Rows are points. To make a cloud, some directions were put in groups of two or more. Within a group, all points are equally far from the middle, so they leave a hole (a ring in 2 directions, a hollow ball in 3). The other directions are filled evenly. Then the cloud was stretched, turned, moved and blurred a little. How many holes are there, and how many directions does each take, smallest first?

Cloud (20 x 3):
[[ 0.0  5.8 -2.6]
 [-3.9  2.0 -1.7]
 [-2.4 -0.9 -4.0]
 [ 3.2 -5.8 -2.8]
 [ 3.2  3.7  0.3]
 [ 5.7  0.3 -1.4]
 [-4.7 -1.5  4.3]
 [-5.0  3.2  1.1]
 [ 1.4 -5.0 -0.4]
 [-2.7  5.9 -0.1]
 [ 0.2 -4.4 -2.9]
 [-3.6 -1.9  1.3]
 [ 4.1 -2.2  2.6]
 [ 3.3  1.9  3.6]
 [-3.8  6.7  3.0]
 [ 0.3  6.0  2.1]
 [-2.8  3.8 -3.0]
 [-1.7 -1.7 -4.9]
 [ 0.7 -4.8 -0.8]
 [-2.5 -2.8  0.4]]
Holes: 1 (2)

Cloud (29 x 4):
[[ 4.3 -2.1 -2.7  4.9]
 [ 0.1  6.7 -1.9  2.1]
 [ 0.9 -2.9 -2.1 -4.0]
 [-4.7  3.7 -1.6  2.8]
 [ 0.5 -4.0  0.1 -3.0]
 [-2.3  0.7 -5.4  2.9]
 [-7.1  2.7 -0.5 -0.1]
 [ 1.5 -3.5  1.7  4.7]
 [ 2.5 -2.5 -0.8 -4.0]
 [-3.9 -1.3 -5.1 -0.7]
 [ 3.6 -2.8  1.0  5.4]
 [-2.4 -1.8 -5.1  1.7]
 [ 1.3  3.2  4.1 -3.6]
 [-5.8  1.0  3.1  0.1]
 [ 1.1 -1.9  3.2 -3.6]
 [ 0.0  6.9  1.1 -3.3]
 [-0.9  5.9 -3.3 -5.0]
 [-2.6 -1.0  3.8  3.1]
 [-3.4  2.6  2.3  3.6]
 [ 0.0 -4.3 -2.7  2.7]
 [ 5.7  0.6  2.9  3.7]
 [-0.9 -3.9 -2.6 -2.4]
 [ 5.4  2.2 -4.9  0.5]
 [-0.5 -2.3  3.6 -3.1]
 [-5.1  0.1  3.6  0.3]
 [-1.6 -4.1 -3.3 -0.5]
 [ 3.1  3.2  3.5  3.6]
 [-4.1  3.7 -3.6 -5.6]
 [ 1.1  3.6 -5.3  3.1]]
Holes: 2 (2, 2)

Cloud (53 x 6):
[[-4.1 -2.8 -0.1  2.8  6.0  2.1]
 [ 1.5  1.9 -3.9 -3.5  2.4  6.8]
 [-1.9 -4.1  2.9 -0.1  5.8 -0.2]
 [ 6.6 -2.5 -0.5 -0.3  3.6  2.4]
 [-4.5 -3.9  4.3 -2.8  5.5  0.8]
 [-0.4 -2.5  1.1  2.1 -4.5  6.3]
 [ 0.2  1.4 -0.6  1.4  4.4 -3.5]
 [-2.3 -2.1 -3.6  0.0 -1.2 -2.7]
 [-1.1  0.3 -2.9  5.4 -1.1 -3.1]
 [ 0.1 -5.9 -2.8  3.1 -0.4  5.6]
 [-0.4 -3.5 -0.9 -3.4 -5.1  5.2]
 [-0.5  2.4  2.8 -0.2  4.0 -0.2]
 [ 0.3  2.7 -3.7  3.5  0.4  2.9]
 [-1.6 -5.7 -0.9  0.1  2.0  5.1]
 [ 2.2  2.9 -4.9  1.3 -5.1 -0.5]
 [ 4.2 -0.4 -1.9  6.2 -3.3  2.3]
 [ 0.8  2.9 -2.9 -5.0 -3.5  2.2]
 [ 2.4  2.3  1.9  1.6 -0.2 -4.2]
 [-0.2  0.0  1.4 -6.9  2.3  7.2]
 [ 0.9  2.6 -1.3  1.3 -3.1 -2.2]
 [-3.7 -5.2  4.0 -3.8  5.5  2.9]
 [-2.7  3.4 -2.7 -2.2  0.9  0.4]
 [ 0.4  2.4 -1.1  0.3  3.6  5.4]
 [ 3.8  1.7  3.1  1.6  0.0 -2.0]
 [ 0.6 -6.8  5.1 -2.5 -5.1 -2.5]
 [-6.3  0.4  1.2  2.7  0.8  3.2]
 [-3.7  0.5  3.0 -4.0  4.7 -2.0]
 [-6.3 -1.3 -1.7 -2.9 -3.3 -1.3]
 [-4.6 -5.9 -0.7  2.8  1.2  4.2]
 [ 0.3  0.8  5.3  2.1 -3.0 -2.7]
 [ 0.5 -0.1  3.3  4.8 -2.2  2.2]
 [-4.5 -2.8 -0.1  1.6 -1.0 -1.2]
 [ 0.5 -1.1 -0.9  4.9  0.7  8.5]
 [-3.4 -3.2 -3.5  0.4  5.4  3.3]
 [-7.2 -3.9  1.0 -2.7  0.3  2.1]
 [-4.7 -3.4  2.0 -5.0  1.7 -0.4]
 [ 3.7  1.7 -1.8  1.4 -0.6  1.9]
 [ 3.0 -2.1 -5.4  2.0  2.6  8.1]
 [-1.4 -3.7  1.5 -4.8 -0.6 -4.0]
 [-3.9 -0.8  8.0 -1.0 -1.6 -4.6]
 [-2.0 -0.3 -2.2 -2.9 -1.5 -5.0]
 [-6.6 -3.0  0.8 -2.6 -2.5 -0.7]
 [-5.3  0.2  0.0 -3.2 -2.9 -2.7]
 [ 1.3 -1.1  0.2  0.8 -8.9  1.5]
 [ 0.5 -4.3  1.5 -6.3  2.4  3.2]
 [ 0.6  2.6 -4.0  3.4 -1.2 -2.5]
 [ 1.8 -6.4  4.5  1.5  1.5  3.6]
 [ 0.9  2.3  1.0  0.5  1.7 -4.1]
 [ 0.9 -3.3 -4.0 -5.3  2.9  4.4]
 [-0.4 -4.7 -4.3  5.6  0.3  0.0]
 [-3.6 -6.2  1.5  1.3  3.5  4.8]
 [-5.9 -1.9  0.9  0.4 -4.4 -2.3]
 [ 3.3 -2.1  0.8  2.3  3.4  6.6]]
Holes: 1 (2)
